Each point is reached from the start by the listed moves, each made 0, 1 or 2 times, or once backwards (-1), plus a little noise. Say if it took an odd or an even number of moves. Then give how often each move was made.
(in the rows, 128 means zero)

Moves:
(1): [139 105 126 119 127]
(2): [132 112 149 109 134]
(3): [119 112 137 104 125]
Start: [121 131 134 140 131]
Points:
[127  77 161  87 134] -> odd (1, 1, 1)
[129  98 176 100 144] -> even (0, 2, 0)
[139 125 122 155 133] -> even (1, 0, -1)
[119 108 120 127 121] -> odd (1, -1, 1)
[133  20 189  36 135] -> even (2, 2, 2)

Moves:
(1): [134 131 150 132 122 129 147 120 144 119 130 127]
(2): [119 148 141 126 134 118 124 130 115 136 117 132]
(3): [123 129 163 122 125 123 133 131 129 124 148 142]
(4): [118 128 115 152 126 156 124 121 117 127 142 125]
(5): [143 120 134 131 135 130 131 115 124 135 138 134]
(6): [115 121 135 131 125 125 136 131 126 154 132 125]
(7): [124 134 135 131 145 129 139 127 135 126 133 142]
(8): [137 117 120 155 124 127 118 123 143 142 155 124]
(9): [121 143 132 141 120 123 129 122 126 153 122 156]
(10): [136 136 142 132 129 130 143 135 122 125 146 134]
(11): [130 149 120 103 126 136 115 134 121 146 114 129]
Start: [131 127 122 130 138 107 133 129 119 125 133 125]
Points:
[145 193 133  68 115  81 131 116 126 128  19 135] -> odd (2, 1, -1, -1, 0, -1, -1, -1, 1, -1, 1)
[149 172 170 249 170 113 177  55 138 159 162 209] -> odd (2, 2, -1, 1, 2, -1, 2, 1, 2, 0, -1)
[156 127 106  95 139 118  78 114  99 203 128  88] -> even (0, 1, 0, 0, 2, 1, -1, 1, -1, -1, 2)
[ 74 172 101 118 181 131  86 142  84 225 127 118] -> odd (-1, 2, 0, 1, 0, 2, 2, 1, -1, -1, 2)

Moves:
(1): [136 133 128 121 117 132 112 125 120 132 129 126 123 124 136 130 128 134
 126 120 137 133 130 117 129 132 129]
(2): [119 137 124 136 128 135 133 126 134 128 126 117 131 126 128 130 133 124
 120 136 121 122 127 128 133 126 133]
(3): [124 139 121 124 127 119 126 120 138 138 131 133 131 118 129 133 125 135
 133 119 114 138 132 117 138 119 107]
(4): [133 135 135 132 133 129 119 117 139 123 121 135 123 132 117 134 113 123
 129 129 133 138 107 146 129 138 134]
(5): [135 137 127 121 123 127 131 130 120 131 137 135 129 130 136 116 136 137
 130 128 134 124 127 103 137 127 122]
(6): [120 126 139 142 125 122 138 131 111 134 139 127 134 139 144 112 131 116
 129 136 130 115 131 139 123 129 146]
(7): [127 123 126 123 119 129 126 130 119 125 129 134 131 124 124 136 125 118
 135 119 121 124 125 122 125 132 126]
(8): [132 129 114 123 135 130 122 133 133 134 129 120 119 115 135 139 120 135
 135 125 135 123 133 116 133 133 129]
(9): [122 135 123 136 135 130 126 139 139 136 129 126 127 133 143 125 138 124
 116 117 121 128 129 135 130 110 134]
(10): [133 139 119 118 133 128 113 128 126 126 132 134 129 128 138 121 119 135
 128 119 126 121 127 127 115 139 131]
(11): [115 137 129 143 132 140 131 141 122 128 138 139 139 134 136 124 120 132
 136 144 134 127 129 116 126 133 114]
(12): [128 130 125 135 117 123 122 134 123 111 132 131 114 114 134 130 129 117
 131 129 130 114 140 127 117 124 122]
(13): [142 130 143 126 118 131 130 128 124 139 131 122 137 139 121 110 125 130
 123 124 126 136 122 126 144 131 124]
(14): [115 130 139 130 129 129 134 130 123 133 132 126 121 124 121 131 131 129
 129 129 128 124 126 131 128 113 122]
(15): [130 135 123 130 127 135 125 130 120 138 125 134 130 134 135 133 127 127
 141 135 134 121 126 134 127 112 115]
(16): [126 121 126 127 126 123 121 122 125 119 128 129 136 121 124 130 129 122
 126 124 139 123 128 134 129 128 133]
(17): [137 128 120 117 121 131 126 126 121 136 138 129 113 127 125 134 124 128
 116 130 148 133 127 134 129 132 133]
(18): [128 136 131 134 118 130 135 125 132 131 130 129 131 118 116 120 138 138
 138 124 128 128 124 130 131 130 132]
(19): [140 131 134 133 123 129 132 126 114 128 127 126 126 117 126 120 142 112
 132 131 139 133 135 119 125 128 126]
(20): [127 122 130 125 128 132 138 125 139 127 128 125 129 120 128 131 127 125
 130 128 131 127 127 126 128 127 127]
(21): [132 126 124 129 133 125 130 131 132 124 133 124 143 129 129 131 128 136
 129 127 116 124 125 127 123 139 128]
(22): [125 131 124 120 130 128 130 140 133 125 121 120 137 123 134 127 124 130
 132 138 133 125 127 122 125 136 134]
(23): [122 148 125 129 131 125 127 128 132 129 136 122 119 131 127 144 126 132
 129 118 115 133 130 133 132 102 128]
(24): [123 132 129 132 135 128 124 129 128 120 133 124 129 132 128 130 130 128
 135 133 129 124 122 131 123 132 124]
Start: [133 136 141 121 134 131 131 123 132 121 127 140 119 132 125 120 139 120
 127 143 137 133 125 126 119 136 122]
Points:
[178 184 174 100  99  95 162 100 144  64 146 122 122  64  83  97 187 127
 165 137 173 143 113 101 112 142 145] -> odd (0, -1, 0, 1, 2, 0, -1, -1, -1, 0, -1, 1, 0, 0, -1, 1, 0, 2, 2, 2, 1, 2, 2, 1)
[119 180  87 143 133 104 102  99 155  99  87 121  51  29 119 225 121  20
 149 143 139 129 150 148 127  67 104] -> even (-1, 2, 2, 2, -1, 0, 1, 2, 0, -1, -1, 2, -1, 0, 1, 1, 0, -1, 2, -1, -1, 1, 1, -1)
[140 156 106  63 161 124  89  78 196  95 112 158 183 115 104 167  93 181
 156 174 184 159  48 125 117 210  84] -> odd (1, 0, 2, 2, 1, -1, -1, -1, -1, 0, 0, -1, -1, 0, 1, 2, 1, 0, -1, 1, 2, 2, -1, 2)
[117 170 194 168 125 138 123 138  84  85 162 145  69 145 101 146 157  85
 138 158 163 131 142 158 110  20  53] -> even (0, -1, -1, 0, 0, -1, -1, -1, 0, -1, 1, 2, 1, 2, 1, 1, 0, -1, 1, 0, 0, -1, 2, 1)
[156 219 129 100  81 177 152 182  51 249 211 146 110 150 224  74 117 153
 158 177 210 118 158  21 182  88  76] -> odd (1, 0, 1, -1, 2, 2, 0, 2, 0, 0, 2, 0, 2, 0, 2, -1, 2, 0, 0, 1, -1, 1, 1, -1)
[171 182 146 112  68 123 126 121 100 157 178 126 148  49 155  66 158 131
 138 142 185  86 148  74 141 142  87] -> odd (1, 1, 2, 0, 1, 1, -1, 1, 0, 1, 0, 2, 2, 2, 1, 2, 1, 1, 1, 1, 2, 1, -1, -1)
